Every row gives one point. Each copy is the shape, with its points in the same order, stretched, turned, moved and blurred by noise. Is it also mirrored, or only turned?

Shape (8 x 2)
-0.64 2.40

2.02 -1.82

-0.40 -0.01

-0.78 1.59

0.45 -0.37

-2.65 -3.21

-0.88 1.99

-1.72 -3.10
Copy 1 (8 x 2)
-1.20 -1.45

3.86 0.26

0.72 0.19

-1.01 -0.75

1.63 0.03

1.14 3.63

-1.06 -1.03

1.39 3.34
Copy 1 is: mirrored
Copy 2 (8 x 2)
1.51 1.87

-1.84 -3.28

-1.09 0.27

0.39 1.66

-1.11 -0.85

-5.90 0.99

0.87 2.09

-5.35 0.49
Copy 2 is: only turned
Copy 3 (8 x 2)
-0.18 -1.98

2.50 2.39

0.01 0.52

-0.31 -1.08

0.79 0.89

-2.37 3.72

-0.22 -1.56

-1.48 3.36
Copy 3 is: mirrored
Copy 4 (8 x 2)
-0.97 2.40

1.51 -1.32

-0.16 -0.22

-0.82 1.91

0.43 0.19

-2.17 -2.42

-1.09 2.11

-1.33 -2.32
Copy 4 is: only turned

Shape (9 x 3)
-1.79 -3.08 1.06

0.51 -2.02 0.40

0.64 1.79 1.76

-0.31 -1.38 -1.06

0.43 3.47 1.61

-2.02 -1.61 3.01

0.42 -1.15 0.39

-2.19 -2.13 0.53

1.25 2.68 2.11
Copy 1 (9 x 3)
-1.77 -2.44 2.43

0.16 -2.18 0.26

1.62 1.81 0.82

-1.26 -1.01 -0.34

1.53 3.23 1.02

-0.82 -0.96 3.97

0.33 -1.24 0.26

-2.26 -1.55 2.16

2.33 2.20 0.87
Copy 1 is: only turned
Copy 2 (9 x 3)
1.19 2.31 -2.29

0.91 0.10 -1.68

2.35 -0.13 2.08

-0.76 0.55 -0.98

1.91 -0.40 4.03

2.91 2.65 -0.92

0.82 0.34 -0.72

0.11 2.57 -1.63

2.69 -0.86 3.10
Copy 2 is: mirrored
Copy 3 (9 x 3)
-2.98 0.82 3.52

-0.33 1.26 2.25

1.46 -2.93 0.56

-1.37 0.92 1.23

1.98 -4.45 -0.10

-2.20 -1.64 4.34

0.18 0.54 1.58

-3.18 0.08 2.59

2.81 -3.78 0.43
Copy 3 is: mirrored

Shape (12 x 6)
-0.83 0.70 -1.42 -0.89 0.69 1.61

4.03 -0.64 0.95 0.40 -1.30 -1.98

-2.11 -1.62 3.26 0.65 0.30 -1.62

-1.94 0.89 -1.27 1.11 -1.06 -1.07

-2.04 -0.80 -0.83 0.43 -1.39 -1.85

3.59 -1.43 0.42 -0.64 0.71 -0.77

-1.65 3.98 0.13 -0.31 -1.63 -0.24

-0.23 -0.97 1.31 0.83 -1.96 0.94

-0.33 0.11 -1.73 0.21 0.50 2.04

1.34 0.08 -1.55 0.29 -3.75 6.76

-1.86 0.65 -1.48 -2.30 -0.04 -1.85

-0.50 -1.44 -0.29 0.00 -2.27 2.18
Copy 1 (12 x 6)
-1.60 -1.00 -1.78 0.00 0.45 1.17

4.05 0.67 2.03 2.58 2.17 0.06

1.18 -1.29 1.54 1.25 -2.61 -3.43

0.25 -2.45 -1.26 2.50 -0.77 -0.94

1.83 -3.15 -0.91 1.42 -0.43 -1.73

2.98 1.12 0.87 -0.34 2.14 -0.48

-1.45 -2.90 0.24 3.06 -0.24 1.20

2.26 -0.56 0.16 1.41 -2.22 0.74

-0.10 -0.49 -2.24 0.66 -0.31 0.55

0.88 -0.24 -1.77 -0.09 -2.36 6.45

-0.22 -3.82 -1.02 0.15 1.95 -1.08

1.89 -1.26 -1.05 0.15 -1.74 1.59
Copy 1 is: mirrored
Copy 2 (12 x 6)
0.16 0.71 -0.66 -1.54 0.57 2.22

4.66 -0.96 -0.80 3.10 -1.84 0.90

-1.42 -1.24 0.96 0.08 -4.15 -0.11

-0.94 1.37 -0.34 0.17 0.65 -0.57

-1.12 0.22 -1.19 -0.12 -0.86 -1.40

4.72 -2.12 -0.66 1.20 -1.57 1.68

-0.17 4.98 -0.01 -0.42 0.06 1.12

-0.46 0.53 -1.78 1.58 -1.96 2.15

0.28 -0.49 -0.83 -0.83 1.28 2.41

0.95 2.39 -5.37 1.08 1.21 6.34

1.11 1.19 -0.91 -3.01 -0.09 -1.11

-0.04 0.28 -3.26 0.50 -1.03 2.42
Copy 2 is: only turned
Copy 3 (12 x 6)
-1.35 -0.56 -2.64 -1.38 1.45 0.26

2.84 0.83 1.32 -1.01 -2.44 1.24

-2.55 -1.62 3.37 -3.08 -0.74 -1.86

-2.92 -0.46 0.22 0.66 -0.55 1.86

-2.47 -1.89 0.63 -0.42 -1.64 2.31

3.02 -0.47 -0.75 -1.78 -2.12 -0.29

-1.81 1.32 1.79 1.06 1.82 2.29

-1.22 0.98 0.16 -3.43 -0.69 1.74

-1.30 0.09 -3.19 -1.38 0.25 1.12

-0.32 4.52 -4.97 -4.81 1.42 4.73

-0.84 -2.87 0.72 1.18 -0.02 2.03

-1.63 0.37 -2.01 -3.79 -0.58 2.78
Copy 3 is: mirrored
Copy 4 (12 x 6)
-0.93 -0.31 -1.97 -1.98 2.28 -0.06

2.53 1.63 -1.54 0.40 -3.65 -2.43

0.73 -1.62 3.49 -0.40 -1.80 1.34

-2.17 -0.83 0.17 0.33 0.05 -1.04

-2.04 -1.32 0.52 -0.55 -1.71 -0.89

2.83 0.60 -2.47 -0.92 -2.52 -0.58

-2.73 2.55 0.40 0.25 2.59 -0.54

0.96 -0.20 0.63 -1.67 -0.51 -2.51

-0.11 -0.89 -2.17 -1.56 1.88 -1.14

1.38 1.36 -3.74 -4.81 3.81 -6.82

-3.34 0.28 -1.09 -1.48 -0.28 1.39

0.20 -0.56 -0.87 -3.28 0.16 -3.25
Copy 4 is: mirrored

Shape (13 x 8)
-2.23 -0.50 -1.64 0.13 1.02 2.57 0.02 0.42

-2.11 -0.08 -2.01 0.87 1.02 -1.55 0.67 -1.82

-1.07 -2.62 0.93 -0.59 -0.27 4.34 0.84 -1.92

2.96 -1.97 -0.27 -1.51 0.99 -1.31 -1.15 1.37

-2.06 0.82 -0.93 -1.23 0.12 -2.63 0.89 -0.93

-1.55 0.53 0.53 -1.47 -0.82 -1.55 0.53 -0.89

0.13 -0.36 1.93 -1.85 1.17 2.40 -1.91 -0.92

-1.67 -2.31 -0.97 4.56 -4.20 -1.22 -1.03 -0.95

-1.95 0.01 5.66 1.46 0.03 -1.07 -0.94 0.80

-0.61 0.74 -1.87 -0.04 0.29 7.29 -1.30 1.77

-2.00 -1.49 -1.07 0.01 0.59 -1.33 -1.56 1.32

0.79 -0.97 -1.68 0.92 0.19 -1.28 -0.82 -2.39

3.50 -1.40 -0.69 -0.53 1.20 -2.43 1.14 -0.37
Copy 1 (13 x 8)
-3.21 -0.41 -0.11 -0.09 2.51 2.43 -1.35 -0.81

-0.29 -1.78 -2.17 0.91 1.68 3.04 0.90 -1.00

-3.98 -1.71 -0.08 -4.01 1.69 -0.85 -1.04 -2.34

-0.22 0.60 -2.89 -0.99 2.21 -1.66 -1.22 3.25

1.30 -0.66 -2.94 0.12 -0.64 4.01 0.89 -0.33

1.11 -0.74 -2.10 -1.16 -1.21 1.90 -0.13 -0.70

-0.89 -0.36 0.20 -3.08 2.85 -1.33 -2.68 -1.30

-3.14 -4.00 -3.90 3.38 -1.79 -1.43 -0.57 -2.58

0.57 -5.35 -0.47 -0.49 -2.00 -0.65 -4.76 0.22

-6.35 3.44 4.19 -0.77 4.23 -0.22 -2.45 -2.02

-1.76 -0.69 -3.54 0.65 1.99 2.00 -2.52 0.29

-0.01 -1.59 -2.44 1.39 1.89 -0.40 0.87 -0.81

1.29 -1.02 -3.21 -0.09 1.23 -0.22 1.00 3.31
Copy 1 is: mirrored
Copy 2 (13 x 8)
-3.75 1.48 -1.01 -0.58 0.54 0.43 0.95 -0.25

-1.11 3.35 -2.21 -1.10 0.16 0.22 -0.30 -1.72

-3.04 -1.45 -0.49 -1.03 -0.72 -2.19 2.69 0.39

-0.54 -1.73 -0.24 -2.87 -0.79 -0.07 -2.45 2.40

-0.44 4.19 -0.86 -0.13 -1.51 1.22 -0.60 -0.87

-0.39 2.73 -0.04 0.51 -1.93 0.52 -0.01 -0.28

-2.71 -1.20 -0.05 0.88 -1.16 -1.71 -0.44 1.89

-0.36 -0.40 -1.47 -0.81 -0.90 2.41 0.45 -4.68

0.13 -0.44 3.66 2.65 0.41 -1.27 -1.49 -1.05

-6.13 -1.74 -1.24 1.00 0.84 1.34 2.59 2.17

-2.45 2.27 0.22 -1.02 -0.57 1.24 -1.61 -1.56

-0.41 0.18 -3.10 -1.66 -0.71 -0.34 -1.11 -0.59

1.13 -1.08 -1.59 -3.47 -0.02 -0.88 -1.90 2.29
Copy 2 is: mirrored
Copy 3 (13 x 8)
0.50 2.57 1.86 1.89 0.33 0.11 -1.92 1.48

-1.37 1.17 -1.18 2.94 1.80 -0.22 0.34 -0.88

2.87 1.83 0.29 0.83 1.38 3.75 -3.33 0.09

0.80 -2.71 0.12 -0.38 1.28 -0.42 0.95 1.93

-1.51 0.67 0.35 1.01 0.96 -0.79 2.24 -1.67

-0.94 0.28 0.64 -0.21 0.32 0.70 2.03 -1.47

-0.03 0.68 0.40 -2.63 0.31 1.35 -2.54 0.20

-2.50 -1.91 -1.38 5.50 -0.05 4.30 1.16 0.85

-3.16 1.40 -2.10 -3.31 0.07 4.30 2.31 2.32

2.90 3.00 3.98 1.74 -3.36 0.10 -4.85 3.18

-2.58 0.02 1.57 1.08 1.78 -0.16 1.14 2.06

-0.57 -1.51 -2.04 2.52 1.33 0.19 -0.78 -1.16

2.25 -2.33 -2.53 1.13 1.53 -0.73 1.50 0.08
Copy 3 is: mirrored

Shape (15 x 9)
1.85 -1.87 1.08 -1.69 2.83 0.80 -1.42 -1.44 -1.49

-2.60 3.06 1.50 -0.28 2.72 -1.45 1.34 1.26 0.26

0.57 3.43 3.25 -1.50 -1.26 -2.85 -2.32 -0.29 -1.80

-3.53 -1.04 -2.29 0.57 -0.89 0.46 2.39 -2.77 2.59

-0.32 -1.44 1.05 2.46 -2.52 0.84 -2.46 -1.93 0.37

1.25 1.28 1.74 2.26 1.88 -0.11 -0.71 -2.03 -2.21

-3.26 3.08 3.39 -1.94 -1.50 -1.91 2.13 2.12 0.83

1.28 -0.52 -1.79 2.35 1.48 -2.83 2.00 0.27 2.03

0.83 -0.01 1.00 -1.46 1.98 1.13 -1.92 -0.02 -1.48

-1.31 -0.14 -2.10 -0.58 -0.20 -0.87 -2.15 -1.34 -0.52

-3.50 -1.95 3.22 -1.89 2.81 -3.53 0.26 -1.73 1.79

0.89 3.57 -1.51 2.07 -2.56 -3.54 0.51 1.09 -2.71

-2.54 -2.26 3.14 2.31 0.90 -2.13 -0.07 -1.77 -1.42

0.32 1.52 1.38 1.05 -2.35 -1.45 2.04 0.13 -0.12

-0.51 -1.28 -1.01 1.20 0.58 -2.92 2.46 -1.54 2.53
Copy 1 (15 x 9)
2.45 2.85 -0.05 3.20 -1.59 -2.48 -0.17 -0.04 -2.66

1.77 -0.55 0.04 -4.21 1.94 -0.80 -1.39 0.89 -3.39

-0.33 1.12 -0.90 -4.09 -1.96 -3.69 0.73 -2.19 -1.25

0.01 -0.86 3.98 -0.37 3.99 1.32 3.35 -1.12 0.97

-2.91 1.81 3.23 1.76 -0.63 -1.78 1.89 -1.79 0.17

-0.93 3.79 0.14 0.02 -0.94 -1.48 0.44 0.67 -4.38

2.37 -2.17 2.40 -6.54 0.55 -0.11 -0.01 -1.22 0.14

-0.63 -1.47 -0.24 -0.26 1.16 -1.51 1.62 5.21 -0.23

1.87 2.18 -0.49 1.93 -1.43 -2.16 -1.46 -0.73 -2.51

-0.86 -0.93 -0.39 0.66 1.04 -2.15 1.40 -2.58 -1.52

2.57 -1.22 3.77 -3.20 1.98 -3.82 1.24 0.95 -3.33

-3.09 -1.48 -2.89 -3.10 -0.91 -0.51 1.92 0.05 -1.36

-1.00 0.60 4.10 -0.63 0.35 -1.66 1.86 0.79 -5.28

-0.61 -0.18 1.29 -2.61 -0.83 0.37 1.97 0.72 0.79

-0.08 -1.50 2.00 -1.07 2.14 -1.43 3.10 3.22 0.08
Copy 1 is: only turned
Copy 2 (15 x 9)
-1.85 -1.17 3.45 -0.37 1.03 1.02 0.02 -1.69 0.04

-0.44 -0.02 0.89 1.36 -0.43 0.64 1.63 2.58 0.93

-2.36 0.93 -0.07 -2.29 -0.71 2.61 -1.95 1.79 -0.17

-0.31 1.44 1.58 3.42 0.46 -1.27 -0.26 0.19 4.97

0.10 0.74 0.41 1.24 -0.51 -0.01 -3.55 -1.66 0.93

-0.10 0.72 1.65 -1.31 1.43 -0.07 -0.90 -0.53 -0.12

-2.69 0.32 -1.16 0.46 -3.26 0.58 1.26 2.68 1.10

-0.01 -2.71 -0.05 -0.04 2.72 -1.61 -0.85 1.57 3.27

-1.08 -0.51 2.23 0.31 -0.30 1.86 0.17 -1.63 -0.52

-0.97 0.85 1.10 2.12 1.73 2.52 -2.10 0.37 2.30

-2.62 -2.77 4.48 1.12 -0.58 -0.65 -1.03 3.93 2.64

-1.48 2.09 -3.86 -0.35 3.43 0.91 -1.43 1.33 0.80

-1.85 -0.79 2.62 0.65 0.75 -2.13 -2.72 1.54 -0.82

-1.64 0.37 -1.52 -0.97 -0.18 -0.77 -0.51 0.53 1.69

-0.40 -1.88 1.19 0.23 1.85 -1.80 -0.92 1.65 4.89
Copy 2 is: only turned

Shape (15 x 12)
-3.31 0.79 3.24 1.43 1.63 0.69 3.75 -2.98 -3.41 -0.52 2.56 0.73

0.13 -0.95 1.80 1.54 -1.46 2.33 0.73 -0.24 -2.68 -0.95 2.30 -1.84

-3.48 2.55 -1.54 0.43 0.23 -0.01 -0.95 -3.09 0.21 0.78 -1.83 -0.45

-0.38 -1.63 3.72 2.26 2.22 1.55 2.60 0.66 -2.06 -3.29 0.86 0.83

0.42 1.54 2.04 0.57 1.78 4.04 3.79 1.25 -2.59 -0.41 0.46 -1.41

0.60 0.76 -2.55 -1.65 0.25 3.40 -2.24 2.30 -0.89 0.22 -1.31 2.43

-1.63 -0.16 0.40 3.77 2.24 2.43 3.18 -0.37 -3.64 -2.63 1.77 -1.07

-6.11 1.23 -1.31 -0.97 -1.77 -0.70 -1.11 0.57 0.79 3.30 -1.57 0.53

1.95 -2.55 -0.61 -1.18 1.04 4.74 -1.37 0.25 -2.23 1.32 -2.81 1.29

-2.21 -1.12 -2.23 -0.69 1.22 0.70 -1.42 -0.24 -0.01 3.02 2.54 0.67

0.30 -0.65 1.25 2.93 1.06 -1.14 5.02 -0.21 -2.88 -0.19 1.38 -1.17

0.57 0.86 0.72 1.43 0.59 1.60 -0.41 -0.71 0.71 1.15 1.21 1.38

-2.80 -0.82 0.35 -0.42 2.19 0.65 -0.61 -0.53 1.38 1.14 0.67 -1.64

-2.77 0.19 -3.78 -2.91 -1.80 1.92 -0.03 -1.68 2.65 0.93 -1.05 1.25

1.95 0.13 -0.49 -3.42 1.12 1.86 -1.34 1.50 -2.80 -1.17 -1.01 0.21
Copy 1 (15 x 12)
-5.26 0.87 1.40 0.70 -1.53 -2.56 0.66 -0.82 0.20 -2.50 3.00 -1.39

-1.53 0.78 -1.56 0.43 -0.90 0.00 2.42 1.55 0.47 -0.01 2.26 -1.40

-2.32 0.15 -0.43 -0.08 -2.93 0.47 -2.58 -4.08 -1.24 0.94 -1.69 -0.03

-3.31 -0.03 1.43 0.77 1.94 -0.11 0.14 2.35 2.17 -2.69 2.04 -0.97

-2.98 3.17 -0.33 0.53 3.21 -0.36 2.98 -0.38 1.35 -2.42 -0.58 -3.07

-0.07 2.66 -1.04 -2.66 1.85 0.78 0.28 0.34 -1.07 -0.18 -3.40 3.82

-4.61 1.69 -2.99 0.77 1.86 0.07 -0.67 0.14 1.85 -1.75 1.60 -1.52

-1.14 1.67 2.50 0.63 -4.00 -1.08 -2.26 -1.29 -0.20 4.12 -1.25 1.68

-2.09 1.56 -0.15 -2.08 2.37 2.37 1.95 1.72 -3.93 -0.47 -3.18 1.15

-1.30 0.70 0.01 -1.82 0.28 -1.83 -0.07 -1.65 -1.13 3.44 1.09 2.38

-2.00 0.00 -0.17 3.05 1.82 -3.58 -0.68 0.95 -0.26 -1.79 3.20 -2.46

-1.56 0.00 0.07 0.36 0.31 -0.20 1.17 -2.25 0.37 -0.96 1.39 2.52

-1.85 -0.51 1.85 -1.35 0.36 -0.21 -0.36 -1.84 0.52 1.80 0.67 -0.92

-2.28 -1.16 -1.35 -0.26 -2.28 -1.47 -0.06 -1.64 -1.14 2.89 -4.69 2.20

0.34 1.33 -0.06 -3.87 1.36 -0.25 0.44 0.99 -2.36 -1.66 -2.97 -0.20
Copy 1 is: only turned
Copy 2 (15 x 12)
-1.49 1.99 0.71 -2.05 3.41 1.52 1.00 -0.73 -1.17 0.25 6.64 -2.72

1.90 2.44 0.94 -2.65 0.13 1.94 0.00 1.96 -1.31 1.01 1.66 -1.63

-3.47 3.69 -1.94 1.64 0.70 -2.26 -1.16 -0.78 -0.19 2.08 0.77 -0.62

1.11 0.53 3.63 -1.41 3.66 1.97 0.90 2.06 -2.55 -1.00 2.45 -1.14

0.70 3.73 2.34 -0.98 3.07 2.55 3.58 -1.41 -0.04 0.04 0.40 -3.03

1.56 -0.03 1.35 2.79 -1.26 -1.10 0.24 -2.60 -0.95 0.65 -2.72 0.77

1.02 1.91 0.49 0.46 3.46 2.87 1.08 1.72 -2.93 0.28 2.78 -3.79

-2.23 2.48 -0.38 4.10 -2.24 -3.45 -0.58 0.21 3.27 2.32 2.79 0.23

1.32 0.25 3.97 -0.15 0.56 -0.52 0.72 -2.07 -1.28 3.77 -3.45 -0.96

0.47 -0.37 -0.65 0.85 -0.30 -1.22 -2.58 -0.65 2.29 1.84 1.17 -1.89

0.93 0.63 -0.66 -2.41 3.52 1.48 3.60 3.00 -0.38 0.75 3.27 -2.02

1.43 1.54 0.22 -0.50 1.45 0.46 -1.05 -0.40 0.30 1.51 0.57 1.70

-1.76 1.19 1.51 0.14 1.28 -0.52 -2.37 0.82 2.46 0.60 0.81 -1.57

-4.07 0.23 -0.99 2.33 -3.18 0.23 -0.87 -2.18 1.76 1.99 -0.08 1.89

0.07 -0.16 2.40 -0.72 -1.19 -1.66 1.56 -2.48 -1.04 -1.29 -2.39 -1.23
Copy 2 is: mirrored
